Each row of a before or after table is a point. The points were changed in one or more steps. Then noise was added and the rows were shuffled. The steps act on columns, c1 being the first. What was done? A step turns or swaps two columns, mirrors them in a line or flattens them onto one, adds a multiple of one to another, or multiplies or shifts one. Angles are multiples of 10 degrees, from the lower column toward the higher: turns from -170 to 170, lines from 10 to 170 but not 90. Use the fewest steps. Two steps may share a column if one is a turn and the other turns, adds or multiplies; they go together, in the order done. Otherwise the lowest column goes first.

Before (12 x 3)
[[  4 -17  -2]
 [ 22   5   5]
 [ -1  -4  20]
 [ 25   4   8]
 [ -9 -27  -1]
 [ -2  -6  16]
 [ 23  19   6]
 [ 11  12  -1]
 [ 32  21   3]
 [  5  -9   2]
 [ -2   0 -15]
 [ -4 -12  16]]
After (12 x 3)
[[ -1   0 -45]
 [ -3  -5  47]
 [ -9 -27  -2]
 [ 22  20  19]
 [ -1  -5  60]
 [ 25   4  25]
 [ -4 -12  48]
 [  4 -17  -7]
 [ 12  12  -3]
 [ 22   6  15]
 [  5  -9   6]
 [ 32  21   8]]
Steps: multiply c3 by 3

Before (14 x 6)
[[ 19  31  35 -12  -2  -2]
 [ -2  11  24 -10  -1   7]
 [ -7 -25  30   5 -14 -15]
 [-33 -12  10 -34  12  29]
 [  3  20  33  -6  11  -2]
 [  4  19  22   7   2 -13]
 [-16   2  -3 -35  16  20]
 [ -6  -6  11  10 -10 -26]
 [ 17  22   9 -10 -12 -14]
 [ -1   9  12   8  -7  -2]
 [ -1  15  15  -1 -21 -31]
 [ 20   8  24  13 -13  -8]
 [ -4 -15  12   1  -1 -25]
 [ 13  19 -12 -36  19 -16]]
After (14 x 6)
[[-16 -27  31 -20  -3 -14]
 [  2   7  22   0 -23  -9]
 [ -5  10  10   5  -2   0]
 [ -3 -14  14 -41   4 -23]
 [  4  18  24 -12  -2 -12]
 [ -2  12  26   3   1  10]
 [ 12  31  36 -15 -16  -4]
 [-12  -6  11 -30   1 -28]
 [-18  15  14 -48 -13 -31]
 [ 23  20 -11 -57   2 -15]
 [-13 -14  10  10  33  28]
 [  2  22   9 -32 -21 -12]
 [ 11  19  35 -12   4  -2]
 [  2   2  -4  -4  25  20]]
Steps: turn c1 and c5 by -50 degrees; add 1.5 times c6 to c4

Before (8 x 9)
[[ 31   0  22  28  18   8  10 -16   3]
 [ 21 -24  -2  -7   2 -17   0   8  13]
 [-29  -4   6 -34 -14  48   5  16   6]
 [  9  13  12  17  14  -2   9  35   2]
 [-12  17  -2 -44 -55  60 -14  30 -27]
 [-45  15  27 -41 -55  35 -34  25 -13]
 [-16 -13  28 -28  -3  -1  -2  25 -44]
 [  2  -8   0  19   0 -28  36  -4  -5]]
After (8 x 9)
[[-12   4 -36 -29 -55  60 -32  31 -27]
 [-45  30 -25 -34 -55  35 -51  25 -13]
 [-29   5 -12 -32 -14  49   0  15   6]
 [-16  23   5 -35  -3  -1  -3  25 -43]
 [  9  15   1  19  14  -2  13  35   3]
 [  2  -2  16  13   1 -27  37  -5  -5]
 [ 31  21  20  21  18   8  15 -16   3]
 [ 21 -10  15 -18   2 -17   0   9  14]]
Steps: turn c2 and c3 by -70 degrees; turn c3 and c4 by -30 degrees; add 0.3 times c5 to c7

Before (13 x 12)
[[ 11  -2  -5 -11  -5  -2 -16   1  -5  -5  -7   0]
 [ -9  18  -2  -5  -1 -16   2  -7  13  19   3  22]
 [  1   3  -6   0  -4   4 -14   5  -6   5 -15 -15]
 [-14   3   9 -21  -2 -10   3   0  -4  19   1  13]
 [  0  -4  -8   6 -18   3  -6  -2 -11   1 -16   3]
 [  0   3 -15 -10  -2   9  -2   9 -10  -4  -8  -1]
 [ 11   2   4  -2  -2   7   5  -1   6   0  -5  -2]
 [  6   4   0  -4  -5  -8  -1  15 -12  -1 -14  -1]
 [  9   9  -1 -15   5   1   2  -7   1  -3 -23  -2]
 [  7   2  -5   4   3   2  -6  -4 -18   2  -7  -2]
 [ -5   1  -7 -20  -1 -23  12  -3   5  24   2   9]
 [-14  13   0  -2  -9 -18   5 -13   5   3   6   4]
 [  1  24  -2  -4 -19  -8   2 -12  -1  14   5   5]]
After (13 x 12)
[[  7   1  -7  -2   0   3   5  -3 -20   7   7 -32]
 [-16  13   6  19   6   2   0  14   0   6  -9 -26]
 [  7   4   0  10  14  -2   0 -18  -6  -3   9 -30]
 [ -4   0  12  27   0 -17   4   5   3  60  -2 -21]
 [ 12  -2 -15   3   9 -11   6  -3  -4 -13   3 -30]
 [  0  -4  -4  -4  24   5   8  -2 -10   3   4 -27]
 [ 13   1   4  -7   3  -3  -4   3   6   0   3 -32]
 [ -8  17   2  16   0  -2   3  11   9  49  -4  -8]
 [  1   3 -14  -3  12  -1   8  -6  -3  14  11 -45]
 [  0   5   0  -6   5 -13  16 -12  -5 -10   6 -30]
 [  0  24   2   7  13  -3   1  12  -5  35 -15 -27]
 [-13   3   1  13   2 -18  -9  -2  -4  46  -1 -18]
 [  9   9   2   3   7 -17   1   7  -4  -7  23 -32]]
Steps: turn c3 and c7 by -100 degrees; turn c4 and c6 by 100 degrees; turn c5 and c11 by 150 degrees; mirror c8 and c9 in the line at 80 degrees; multiply c10 by 2.5; shift c12 by -30

Before (11 x 20)
[[-12  22  14 -27  -1  23 -28 -10  36   6  10  16  14 -43 -18  18  39 -24
    2 -33]
 [  5 -30 -11   6   1  22 -17  -1   7  -6 -15  -9  -5  -5  46   4  -9 -29
   -9  -4]
 [-17 -45  -4 -13  -7  10 -32 -15 -13 -20  -6  -8  -8 -32  18  17  -3  -2
   -4   3]
 [ -3 -25  -1   1 -15  -7 -23  17 -26 -31 -25 -16  -2   7  18   8 -12 -36
  -13 -44]
 [-32  19  10 -35   2  -1  -7 -32  36  15 -15  25  44  -7  -8  29  36  -2
  -17 -38]
 [ -3 -39 -30 -14 -13   3   9  -6  28 -18 -19  17  -6  17 -52  37 -19 -10
   21  60]
 [-30 -14 -24 -23 -25  29  21  -7  15  -6  12   7  19   0 -28  50 -11  -6
   32  50]
 [ -8 -50   6 -18 -20   9   4  -2  28  10  11  15  22   0 -30  32 -18   0
   47  47]
 [ -7 -28  29  -8 -13  10  -2   5  -6 -38 -15 -11 -34 -19  49  -3 -11 -13
  -15 -20]
 [ -9  -2  23   7  -8  34  -7 -18  30   0  -3  26  29 -52 -10  53  22   5
   -3 -26]
 [ -9 -22  -9  -2  -3 -15  -8  18 -10 -22 -25   8 -10 -23  41  11  13 -22
   10 -11]]
After (11 x 20)
[[-14  22  13 -26 -12  22 -29   1  33   5   9  16  13 -43 -18  21  39  21
    3 -34]
 [ -5  -9 -28  14  -5   2  10 -11  28 -18 -21  18  -6  15 -54   1 -19  36
   22  60]
 [ -7  -4  22   6 -18  34  -8  -6  26  -1  -3  25  32 -52 -10 -16  20  50
   -3 -28]
 [-15 -13  -5  14 -17  10 -32  -7 -14 -21  -6  -9  -8 -35  18  -1  -5  18
   -3   4]
 [ -6  -8  29   5   4  10   0 -13  -7 -37 -16 -13 -36 -19  48  13 -11  -1
  -15 -18]
 [-10 -10  -8   8  19 -16  -6  -2 -11 -20 -23   4 -11 -20  43  19  14  15
   10  -9]
 [-29   8 -26  -6  -8  29  19 -25  15  -6  13   6  18   0 -26  -4 -12  49
   32  49]
 [  6 -17 -11  18  -1  22 -18  -1   6  -6 -15 -10  -4  -3  47  28 -12  10
  -10  -4]
 [-32  25   7 -27 -31  -2  -5   4  37  14 -15  22  44  -9  -9  -2  37  27
  -19 -40]
 [ -4 -11   0  13  16  -9 -23 -14 -29 -31 -25 -16  -3   7  17  35 -13  14
  -13 -43]
 [ -7 -12   4  12  -3   9   2 -18  27   8  12  14  22  -1 -30  -5 -19  30
   49  45]]
Steps: flatten c2 and c4 onto the line at 130 degrees; swap c5 and c8; turn c16 and c18 by 100 degrees

Before (14 x 32)
[[-36 -38 -21  30   2 -11 -30  -2 -16 -45 -36   5 -22  35 -32 -34 -31   8
   27 -15  -7  12  29  21  30  25  -4   4 -32   2 -29 -34]
 [ -8 -21 -13  48  -1  46  23 -25  30   1  19  -7 -30 -32 -28 -25  -6  21
    5 -17  43 -25 -18 -15  39  14 -27 -50   9  19  -7 -17]
 [ 29  21  23  41   5  -1 -28  41   2 -19  17   1  13 -14 -19 -26  29  28
   41  24  49 -17  -3  -4  38 -16  12 -11 -17  13  25  21]
 [ -8  -9  27 -22 -28  -4  -7  18 -22 -15 -44  24  -7 -29  21   1  18  20
   -1 -29   2  21  29 -23   2   4 -31  -1  27   5  22  23]
 [-39   6 -15  18   0   7   3  26  12 -46 -22   2  10 -25 -31   9 -25 -43
   48 -22  36 -19  34   5  47   9  29 -28  26 -10 -19  13]
 [ 11 -41 -35   8 -21 -16 -22  34  41 -13   2 -12  23  -5 -19  14 -24 -38
   11 -34   6  -8 -20 -17 -14 -11 -12  -3 -15 -39  28 -29]
 [  7  35  -1  -8   1 -23 -30  30  36 -19  12  -1 -16  27  29  31  -8  20
   39   3   9   0 -16  20  16  10 -33   0 -31 -15  -1   8]
 [  5 -37 -43  23  29  30  36  36  35  -5  16   2  23  20   2  29 -39  32
   33   3 -14 -33  34 -40 -26   7  -7 -20 -18   8  12 -24]
 [ -9  -8  10  36 -28  25  10  42 -16   8 -33 -22  27 -29  33 -24  23  17
  -10  -7  20 -15 -11   5 -20  10 -13  -6  -5   1  33  25]
 [ 13   4 -15 -24  27   9 -15 -19 -26   6 -38  -1 -18   2 -10   3 -27 -43
  -21  16 -14 -34 -22 -46  -3 -36  27 -22  22  32   0 -19]
 [-30  33 -22  12  19   3  27   6 -13 -10   0  16 -13 -12  16  -6 -27 -34
   35  24  36  -8  -6 -47  49   8   5 -15 -30  -8   6 -16]
 [ 31 -30 -33  46  -3  -7 -34  30  22  18  12 -28  17  -1 -33 -34   6  28
    2   2 -26  22   3  -5 -20 -38 -18  -2  27  -1 -25  26]
 [-16 -41  -8  13 -27 -16  26  21  40 -18  12  20  -3   4  25  27  -2 -27
    1  25 -22 -35 -12 -16  11  13  29 -10  15 -27  40 -21]
 [-29  26   8 -24 -10   3  -5  -6  30   9 -50  -1 -34 -23   4  11 -11 -32
   28   7 -20 -32  18   8  42   3 -19  -7  -7 -13  31   3]]
After (14 x 32)
[[ 30  23  26  46   6  -1 -26  41   3 -20  19   1  -4 -13   6  13  30  20
   19 -29  60  17  -1  -4  40 -15  13 -12 -19 -18  23  20]
 [ -8 -11  11  37 -28  23  10  43 -16   9 -34 -23 -18 -30 -14  13  22  12
  -16  18  14  14 -14   4 -20   8 -13  -5  -6  -5  33  25]
 [ -8 -23 -12  53  -3  48  23 -24  31   2  17 -10  36 -31  14   5  -9  12
   -7   7  42  21 -18 -17  39  15 -27 -49   8 -22  -6 -18]
 [-34 -39 -21  30   1 -11 -27  -2 -18 -46 -36   8  33  37  15  11 -31   3
   28   2   2 -15  26  20  31  22  -4   4 -31  -1 -29 -33]
 [-30  26   8 -30 -10   2  -7  -6  29   9 -51  -2  26 -24  -4  -6  -9 -26
   35  -7  -9  36  17   7  39   4 -18  -7  -5   8  32   2]
 [ 14   3 -15 -29  25   9 -14 -20 -25   7 -39   0  16   3   0  -3 -28 -38
  -14 -19 -19  28 -25 -43  -3 -36  27 -23  24 -37   1 -19]
 [ -9  -7  25 -19 -28  -5  -8  19 -23 -12 -44  23   5 -29  -2  -2  16  24
    0  34   2 -19  31 -22  -1   6 -34  -2  27  -1  25  21]
 [-31  32 -23   5  17   3  27   7 -13 -10  -1  15  16 -11  -9   0 -26 -37
   21 -18  46   8  -7 -47  50   9   7 -13 -29   6   7 -16]
 [  6 -37 -44  29  32  29  36  36  36  -6  17   3 -32  21  -1 -10 -40  28
   34  -1  -2  33  35 -42 -25   8  -8 -19 -17 -14  13 -25]
 [-37   6 -15  13  -1   9   4  27  13 -49 -21   0 -13 -26  17  -4 -24 -46
   32  10  51  21  34   6  46   8  31 -27  27   6 -18  13]
 [ 31 -33 -34  52  -4  -4 -36  29  21  19  14 -28  -6  -1  13  14   4  18
   11 -11 -24 -22   3  -6 -18 -40 -18  -1  28   4 -25  25]
 [ 10 -42 -36   3 -20 -16 -21  32  41 -13   3  -9 -28  -5  11  -1 -25 -41
   10  24  10  13 -20 -18 -14 -11 -11  -4 -14  37  28 -27]
 [-16 -41  -8   8 -28 -17  25  21  42 -18  13  20  -8   4 -16 -10  -2 -29
    7 -15 -23  39 -11 -16  10  13  29 -10  16  22  41 -22]
 [  7  33  -2  -3   2 -24 -31  30  38 -18  11   1   5  25 -13 -15  -8  23
   32   8  20   3 -16  21  17  11 -34  -2 -28  16   1   8]]
Steps: turn c4 and c18 by -10 degrees; turn c13 and c16 by 160 degrees; multiply c16 by 0.4; turn c15 and c20 by 160 degrees; multiply c15 by 0.4; turn c19 and c21 by 20 degrees; turn c22 and c30 by 170 degrees

Before (11 x 64)
[[  1   0  -5   5  -3 -44  -1   0   9 -11  12   2  -6  -1 -11  -4   1   5
   15  -3  -4   1  -2  -3 -16 -14  -6   5  10  14  17  41   4  -3   4   6
   -8   3  -5   4  -5  -3   2   7 -21   2   2   1   7  18 -15  -7   4 -10
   -3   4 -16 -16   6 -13  14  13  -7  15]
 [-24  -5   7  -8  -9   7  -1  -2  -1   3  -1  -6  -8  18   0  24   7   4
    7  -7   1 -18   8 -12  -3   2  -2   0   4 -10   3   9  -1  -8   6  12
   -1   5  13   1   5  -9  -2   1 -21   4   6 -10   2  10 -17  13  -5  -3
   10 -12 -11   0   8  -7  12  -9  12   1]
 [ -8  -8  22  -3   2  -4  -2  -4  -1   8  -7  -6  -7  -2  -5  36   6  12
    5  -3   5 -12 -31   4  35   5  12   5   8 -18  17  30  -1   0  -6   9
    7  -9   7   3   7  -6 -20 -12 -13  18 -15   5  12   8 -13  17  13 -10
    3  -1   0   1   0 -12  15  -7   2   3]
 [ -3  -3 -15  13  -8  10   0  12  -6 -29   1  -5  -6  -6  10  -8   6   2
   16  -8   6 -17   7   5 -14  -8 -41  -7   3 -19   0  -9 -10  -5   3  -4
    7  -9  -5  -6   3   4  -1 -12   9   3  -5   7   3 -32  -8  12 -10  -8
    1  -9 -11   1  -5 -12 -26   5  16   9]
 [ -5  -4  -1  33  -7  10  -2  -1  -7   8  -8   3  -6  -7 -11   7   2   0
    6   1   6  -6  -2   6  -5  -2  12   5   9 -12   7   9   3   2   0 -10
   -7  -6   7   0  10  -2  10  -4  15  22  -3   0  22  -2 -14  21  -9  -7
   13  -5   6 -18 -10  -9   0   3  10   3]
 [  1   1  -9  -6  51  -5   5  -5  -4   5  -8  -5  11  -4  16  -8   1   7
   15  28   6 -20   6  11 -16  -4   1   6  -1 -18   3 -11   0   4  -6  -9
    6 -15  -3  -2   7   0   9  -2  27  -2   9   5   9  18 -12   6   0  -4
   13 -12  12 -13  -6  -7  -7   0 -12   4]
 [  1  -3  -6  -6  -5   7   1  -3  11  -7  -2  14   1   4 -15  -6  16 -10
   -1  -4   8  -7  -9 -22 -14 -44  12   4   8  15 -21   7  -3  -9  -9  -3
   13 -12  23   6  -4  -5  10   7  -9   1   7  -2   2   7   3  10 -11  -5
    3 -13   5 -16  14 -11  13  -1  17   9]
 [ -2  -3  -5   0  16  -3   1  -3  10  -4 -14  -2   3  -3   0  -3   3   5
   13  -4   7  -7   7   5  -2 -11  -4   5   6  -8  16 -10  -9 -12   1 -11
   -5  -8  -6  -1 -60   2  11  46 -22  -3   6  -1   4  -5 -14  23 -12  -4
    3  30   6  -5  -2 -14 -20   7 -27   2]
 [-12 -12  -6  -1  14  14  -1  17   1   7  -7  17  -7   2  14  -7  15   2
   14  36  -2   1  -4  11  13   2   4  -6  -1  22  12  -8  -1  26  24  20
   -6  33  -4   1  -5  11   0  -9   5   7  -5   0   4   6 -13  -7   2   6
    8 -13  15 -24  -2  -9   3  -2   7   4]
 [ -4  -6  14  18  -9   5   4   4  -1  10   8  -7  -8  -3 -11  -3  22  -7
    1  -1  10  -6   2   0 -10 -23  -7 -28   6 -17   2  -8  -8   4   1  -8
   10   4  -1   4  12   4   9  -9 -19  -6   3  -2   5   2  -2  25  -8  -7
    9  -7  12  -6   0 -12  10 -11  -6   6]
 [ -2  -4  20   2  -7   0  25  -2  10  11 -12  -5  -3  14 -13  -7   2   9
  -10  -5   6  11   1  -3  -5   9 -11   0   9 -15  19   0   1  -3  -2   3
    1  -5   1   7  12   7  11   3  11   1  -5   7   9  18   4  14  -6  -9
   -9  -5  10 -18  -5  16   9  -3  13   0]]
After (11 x 64)
[[ -4  -6  14 -19  -8   5 -12   4  -1  10   8  -7  -8  -3 -11  -3  22  -7
    2  -4  10  -7   2   0  -9 -23  -6 -28   6 -17   2  -8  -8   4   1  -8
    2   3   0   3  12   4   8  -9 -19  -5  11  -2   4   1  -2  26  -7  -8
    9  -7  -3  -6   0 -13  10 -10  -6   6]
 [ -2  -3  20  -2  -7   0 -14  -2  10  10 -13  -5  -3  14 -13  -7   2   9
   -9  -6   6  11   1  -3  -5   9 -10   0   9 -14  19   1   1  -3  -2   3
   -4  -5   1   7  13   7  11   3  11   1   0   7   9  18   4  14  -6  -9
   -8  -5 -23 -19  -5  16   9  -2  13   0]
 [ -6  -4  -1 -33  -6  10  -6  -2  -7   8  -9   4  -7  -7 -11   7   2   0
    6   3   6  -6  -2   6  -5  -1  12   5   9 -12   7   9   3   2   0 -10
   -3  -6   7  -1  10  -2  10  -4  15  22  -7  -1  22  -2 -14  22  -9  -7
   13  -5   3 -18 -10  -9   0   2  10   2]
 [ -4  -3 -16 -13  -8  10  11  12  -6 -29   1  -5  -5  -5   9  -8   5   2
   16  -6   7 -17   7   5 -13  -8 -41  -7   3 -19   0  -9 -10  -5   3  -3
   -6  -9  -5  -5   4   4  -1 -12   9   3   7   7   3 -33  -8  12  -9  -9
    1 -10  -2   1  -6 -12 -26   8  16   9]
 [-12 -12  -6   2  14  14 -15  17   1   7  -7  17  -8   2  14  -7  15   3
   15  33  -2   1  -4  12  13   2   4  -6  -1  22  12  -8  -2  26  23  20
   -5  33  -4   1  -5  11   1  -9   5   7  -6   0   4   5 -13  -7   2   6
    8 -12   3 -25  -3  -9   3 -15   7   4]
 [  2  -3  -6   7  -4   8  -5  -3  11  -7  -2  14   2   4 -14  -6  16 -11
   -1  -5   8  -8  -9 -22 -15 -43  12   4   8  15 -21   7  -3  -9  -9  -3
    7 -13  23   6  -4  -5  10   6  -9   2  13  -2   2   7   3  10 -10  -6
    3 -12   0 -15  14 -12  13   1  17   9]
 [ -8  -8  22   3   2  -4   1  -3  -1   8  -7  -6  -7  -3  -5  36   6  12
    5  -5   4 -12 -30   4  35   5  12   5   7 -19  17  29  -2   0  -5   9
  -14  -8   7   3   8  -6 -20 -12 -13  18   7   4  12   8 -14  17  13 -10
    3  -1   1   1   1 -12  15  -6   2   3]
 [  1   0  -5  -5  -4 -44  16   0   9 -10  11   1  -6  -1 -11  -4   1   5
   15   2  -4   1  -2  -3 -16 -14  -6   4  11  14  17  40   4  -3   4   6
    2   3  -5   4  -5  -3   2   7 -21   2  -8   1   7  19 -15  -7   4 -11
   -3   4  -2 -16   6 -13  13  13  -7  15]
 [ -2  -3  -5   0  16  -3  -7  -3  10  -5 -14  -2   3  -4   0  -3   3   4
   13  -1   6  -7   7   5  -2 -10  -4   4   6  -8  16 -10  -9 -12   2 -10
    6  -9  -5  -1 -60   2  11  46 -22  -3  -5  -2   5  -5 -14  23 -12  -4
    3  30   0  -5  -2 -13 -21   8 -27   2]
 [  1   1  -8   6  51  -5 -13  -5  -4   6  -8  -5  11  -4  16  -8   1   7
   15  26   6 -19   6  10 -16  -4   1   7  -1 -18   3 -10   1   4  -6  -9
    9 -15  -3  -2   7   0   9  -2  27  -2   6   5   9  19 -12   6   0  -3
   13 -12  -2 -12  -6  -7  -7  -9 -12   4]
 [-25  -5   7   8 -10   7  12  -2  -1   3  -1  -6  -8  18  -1  24   7   3
    7 -10   1 -19   7 -12  -3   3  -1   0   5 -10   2   9  -1  -8   6  13
    6   6  13   1   6  -9  -2   1 -21   5  -1 -11   2  10 -17  14  -5  -3
   10 -12  -1   0   8  -7  12  -5  12   1]]
Steps: multiply c4 by -1; mirror c7 and c57 in the line at 130 degrees; turn c20 and c62 by -20 degrees; swap c37 and c47
